Every row gives one point. Examples show where two turns around zero, p and q, send a point. Where does a point land after both, in the order given? Backwards means that the second turn is done in reverse. Each puzzle has new turns, and all numbers are rounded.

Turn p:
[-4.0 -1.2 -0.8] -> [-3.8 -1.6 -1.1]
[ 3.6 -0.9  1.9] -> [2.8 0.5 3.0]
[0.8 3.9 1.1] -> [ 1.0  3.9 -1.1]
[-0.4 -1.8 -2.2] -> [ 0.0 -2.8 -0.8]
Turn q:
[2.8 1.4 3.4] -> [3.5 3.0 0.4]
[1.9 1.7 0.9] -> [ 2.6  0.7 -0.6]
[ 1.6 -2.7  0.5] -> [0.3 0.1 3.2]
[-2.2  0.7 -3.2] -> [-2.0 -2.8 -2.0]
[-4.2 -1.2 -1.6] -> [-4.5 -1.0 -0.9]
Where do these land?
p, then q: [-1.5  4.0  1.1] -> [ 0.4 -1.4 -4.2]
q, then p backwards: [ 0.5 -4.0  0.8] -> [ 0.0 -2.0  3.6]
q, then p: [-2.7  1.4 -2.6] -> [-1.5 -3.3 -1.6]
q, then p: [ 1.0  1.9 -0.2] -> [ 1.9 -0.9 -0.3]
q, then p backwards: [ 2.7 -3.3  0.8] -> [ 2.2 -2.1  3.1]

Turn p:
[ 0.7  1.0  1.9 -3.0 -4.5 -1.7] -> [-3.8 -2.2 -1.9 -1.2 -3.4 -1.4]
[ 0.6 -2.0 -2.5  1.5  2.6  1.7] -> [ 3.0 -0.1  0.9 -0.3  3.3  1.2]
[-0.3 -0.1  0.2  3.3 -4.3  1.5] -> [ 2.6 -2.6  1.7  0.0 -3.8 -1.0]
[ 3.4 -1.0 -3.5  3.1  2.9  1.6] -> [ 4.4 -0.2  1.2 -0.7  4.6 -1.8]
[ 0.2 -3.4 -2.1  0.1  2.9  0.1] -> [ 1.0 -0.8  0.6  0.4  4.2  2.2]
[-1.7  2.6  5.4 -2.7 -0.6  0.5] -> [-4.1  3.3  0.5 -1.4 -4.0  0.6]
[-0.3  0.0  0.2  0.8  1.2 -2.8] -> [-1.1  0.3  0.3  2.6  1.1 -0.7]
[-2.6  2.8  0.4 -3.1 -0.2 -0.8] -> [-2.0  2.3 -3.2  0.6 -2.0  1.0]
Turn q:
[-2.4 -2.4 -0.6  2.7 -2.1  0.0] -> [ 1.0 -2.2 -0.6 -1.0 -4.0 -1.0]
[-1.0 -0.7 -3.5 -1.8 -0.8  1.0] -> [ 2.2 -2.4  1.8 -0.6  1.4 -1.5]
[ 0.9 -2.1  0.8 -0.3 -2.7  3.4] -> [ 4.4  1.2  0.4 -0.5 -1.5  1.1]
[ 3.2 -2.9  0.4  2.6 -0.8 -2.0] -> [-0.1  3.3 -1.4 -0.9 -2.5 -3.2]
[ 2.7 -1.8  1.5 -3.4 -1.0 -1.8] -> [ 0.1  3.7  2.1 -3.0  1.1 -0.2]
[-3.3  2.7  1.9 -0.3  4.5  2.5] -> [-2.2 -2.0  1.3  4.7  0.7  4.0]
[-2.6  3.6 -0.6 -2.2  0.2 -0.1] -> [-1.2 -3.0  0.2 -0.4  3.0  2.3]
[ 2.4  3.6  0.1  2.8  2.9 -3.1] -> [-4.4  1.4 -3.7  2.0  1.8 -1.6]
Where do these land?
q, then p: [ 4.4 -0.2 -0.8 -0.8  2.9 -0.1] -> [ 0.0  3.5  0.2  3.1  0.3 -2.7]
q, then p: [ 0.6 -2.8  0.2  0.7  0.6 -2.0] -> [-1.9 -0.3 -1.1  1.4 -2.4 -0.7]
q, then p: [-1.9  0.2 -1.3 -2.9 -1.2  4.1] -> [-0.5 -0.3  3.6 -3.6  2.3 -0.7]
p, then q: [1.9 0.9 2.1 0.7 0.5 0.2] -> [-2.2  0.2  0.1 -1.5  0.4  1.5]
q, then p: [-0.8  0.0 -2.7 -6.3 -0.6 -1.3] -> [-4.8  3.1  2.0 -1.5  2.6  1.9]
p, then q: [-2.4 -1.6  1.4 -0.8 -2.8 -2.0] -> [ 2.4 -1.9  0.0 -0.7 -3.6  0.4]
q, then p: [-1.3  0.3  2.8  2.9  2.8  0.1] -> [ 3.3 -1.0  0.6  1.4 -3.3  0.9]
q, then p: [-0.4  3.2 -1.8  6.5 -2.2  1.1] -> [ 4.1 -5.2 -2.5  1.6  3.0 -0.1]
